Each row of a before or after table is a point. One or more steps were done to the points. Then noise was added and the rows were shuffled. The steps act on columns, c1 being the first. Name the steps. A step turns or swaps two columns, mirrors them in a line or flattens them onto one, adds a multiple of one to another, or multiplies or shifts one. Angles are multiples of 10 degrees, from the lower column toward the higher: turns from -170 to 170, lines from 10 to 170 but not 90. Use the fewest steps. Two steps may share a column if one is a turn and the other turns, adds or multiplies; they go together, in the order done. Otherwise the lowest column goes first.

Before, 10 rows:
0.003 0.049 0.045
-0.052 -0.018 -0.037
-0.011 -0.001 -0.080
-0.006 -0.040 0.057
0.008 -0.017 -0.065
-0.041 0.004 -0.026
0.037 -0.047 -0.025
0.047 0.000 -0.074
-0.055 -0.016 0.045
-0.012 -0.038 0.004
After:
-0.004 0.078 0.106
0.011 -0.060 0.063
-0.047 0.000 -0.016
-0.037 -0.076 0.036
-0.008 -0.027 -0.005
0.055 -0.026 0.104
0.007 -0.064 0.116
0.041 0.008 0.034
0.052 -0.029 0.025
0.012 -0.003 -0.019
Steps: multiply c1 by -1; multiply c2 by 1.6; shift c3 by 0.060

Before (9 x 8):
0.079 0.010 -0.061 0.000 -0.042 -0.078 0.037 0.050
0.002 0.012 0.025 -0.001 0.008 0.013 0.002 0.041
0.013 -0.057 -0.032 0.083 -0.036 -0.001 0.100 -0.049
0.017 -0.040 -0.004 0.021 0.021 0.000 0.069 -0.067
0.027 -0.063 -0.048 0.074 0.037 0.028 0.033 -0.047
-0.066 0.022 0.006 -0.008 0.032 -0.047 0.019 0.049
0.048 -0.035 -0.004 0.025 -0.019 -0.074 -0.006 0.031
0.007 0.052 0.038 0.030 0.048 -0.034 0.025 0.040
-0.025 0.037 -0.006 0.016 -0.006 -0.038 -0.032 0.001
After:
0.002 0.013 0.011 -0.006 0.008 0.023 0.002 0.041
0.027 -0.061 0.028 0.034 0.039 -0.049 0.031 -0.046
-0.025 0.038 -0.040 0.053 -0.008 -0.005 -0.032 0.001
0.078 0.011 -0.080 -0.116 -0.041 -0.061 0.036 0.051
0.048 -0.034 -0.073 -0.047 -0.020 -0.002 -0.008 0.032
0.012 -0.056 -0.002 0.059 -0.038 -0.033 0.100 -0.051
0.017 -0.042 0.001 -0.006 0.022 -0.004 0.069 -0.065
-0.068 0.023 -0.047 0.091 0.031 0.006 0.019 0.052
0.006 0.054 -0.034 0.020 0.047 0.037 0.025 0.040
Steps: add -1.5 times c1 to c4; swap c3 and c6

Before:
-0.064 -0.034 -0.030 -0.010 -0.053 -0.036 0.015 -0.013 -0.021 0.031 -0.022
-0.025 0.012 -0.018 0.057 -0.044 0.044 -0.024 -0.037 -0.147 0.033 -0.042
0.027 0.032 0.020 -0.015 -0.061 -0.036 0.011 0.002 -0.057 0.027 -0.015
-0.017 0.044 0.044 -0.022 0.119 0.052 0.000 -0.007 -0.057 0.045 -0.022
0.029 -0.123 0.012 0.004 0.039 0.004 -0.032 0.007 -0.025 -0.011 -0.049
0.028 0.038 0.047 0.012 -0.060 0.009 -0.110 0.010 -0.018 -0.002 -0.040
0.029 -0.004 0.015 -0.024 -0.027 0.032 0.008 -0.038 -0.014 0.032 -0.025
-0.039 0.039 0.040 0.032 -0.044 0.035 -0.015 0.007 -0.028 0.020 -0.049
After (8 x 11):
-0.019 0.045 -0.052 -0.024 0.109 0.058 0.001 -0.004 -0.057 0.049 -0.023
-0.040 0.037 0.038 0.033 -0.028 0.037 -0.017 0.003 -0.026 0.017 -0.046
0.029 0.034 0.088 0.012 -0.001 0.008 -0.112 0.017 -0.014 -0.002 -0.037
0.028 -0.003 0.040 -0.023 0.001 0.032 0.010 -0.036 -0.014 0.029 -0.022
0.028 -0.127 0.003 0.004 0.050 0.002 -0.034 0.010 -0.025 -0.010 -0.053
0.025 0.029 0.071 -0.018 -0.020 -0.034 0.011 -0.004 -0.059 0.024 -0.013
-0.026 0.008 0.000 0.062 -0.058 0.043 -0.029 -0.039 -0.147 0.033 -0.043
-0.067 -0.029 -0.022 -0.011 -0.088 -0.035 0.015 -0.015 -0.017 0.032 -0.025
Steps: add 0.7 times c1 to c3; turn c3 and c5 by 40 degrees

Before (9 x 18):
0.012 -0.037 -0.045 0.037 -0.024 0.024 -0.014 0.019 -0.029 0.010 -0.027 -0.066 0.036 0.042 0.007 0.021 0.032 -0.028
-0.013 -0.016 0.001 0.077 0.034 0.090 0.005 -0.037 -0.029 0.030 -0.050 0.023 0.042 -0.030 0.006 -0.059 -0.029 -0.027
0.102 0.021 -0.022 -0.032 0.004 -0.013 -0.102 0.073 0.011 -0.004 -0.004 -0.064 -0.031 0.006 0.022 -0.003 0.003 -0.087
0.092 -0.003 -0.028 -0.052 -0.008 -0.016 -0.023 0.074 0.017 -0.056 0.076 -0.060 -0.028 -0.040 0.043 0.009 0.005 -0.060
-0.062 -0.006 -0.007 0.060 0.042 0.028 0.021 0.020 -0.023 0.090 -0.027 0.019 0.021 0.010 0.009 -0.040 -0.065 0.022
-0.011 -0.035 0.041 0.010 0.021 0.066 0.066 0.009 -0.066 0.086 -0.058 0.010 0.026 -0.007 -0.008 -0.028 -0.081 -0.043
-0.011 0.044 0.002 0.079 0.030 0.035 0.068 -0.013 -0.068 0.047 -0.069 0.050 0.057 0.041 0.012 -0.016 -0.021 -0.011
-0.009 0.025 0.054 0.051 0.011 0.048 0.005 -0.031 -0.008 0.038 -0.034 -0.020 0.067 0.022 -0.021 0.017 -0.030 0.016
0.063 0.039 -0.063 -0.053 -0.032 -0.001 -0.014 0.068 0.065 -0.010 -0.015 -0.082 -0.005 -0.033 0.001 -0.008 0.019 -0.071
After (9 x 18):
-0.035 0.046 0.005 0.078 0.033 -0.003 0.075 -0.014 -0.071 0.040 -0.070 0.044 0.062 -0.034 0.009 -0.018 0.023 -0.035
-0.033 0.026 -0.051 0.047 0.013 0.033 0.008 -0.038 -0.008 0.023 -0.030 -0.017 0.067 -0.031 -0.023 0.017 0.033 -0.039
-0.016 -0.012 -0.010 0.079 0.035 0.007 0.005 -0.019 -0.030 0.025 -0.054 0.029 0.043 0.025 0.004 -0.058 0.032 -0.092
-0.018 -0.037 0.046 0.032 -0.022 -0.021 -0.019 0.017 -0.037 -0.003 -0.025 -0.067 0.037 -0.036 0.008 0.023 -0.033 -0.032
-0.052 0.016 0.021 -0.032 0.001 -0.080 -0.100 0.074 0.015 -0.090 -0.005 -0.065 -0.031 -0.002 0.022 -0.008 -0.009 -0.015
-0.003 -0.004 0.024 -0.049 -0.011 -0.066 -0.025 0.070 0.020 -0.110 0.077 -0.062 -0.029 0.046 0.045 0.011 -0.004 -0.008
-0.024 0.035 0.052 -0.052 -0.035 -0.067 -0.020 0.066 0.067 -0.065 -0.016 -0.079 -0.009 0.047 0.004 -0.008 -0.011 -0.023
-0.045 -0.007 0.006 0.060 0.040 0.031 0.023 0.032 -0.019 0.100 -0.029 0.015 0.021 -0.010 0.009 -0.041 0.064 -0.022
-0.070 -0.036 -0.040 0.009 0.022 -0.019 0.060 0.018 -0.062 0.054 -0.056 0.007 0.029 -0.001 -0.007 -0.027 0.082 -0.080
Steps: mirror c1 and c10 in the line at 120 degrees; turn c3 and c14 by -170 degrees; turn c6 and c18 by -70 degrees; add -0.3 times c16 to c8; multiply c17 by -1
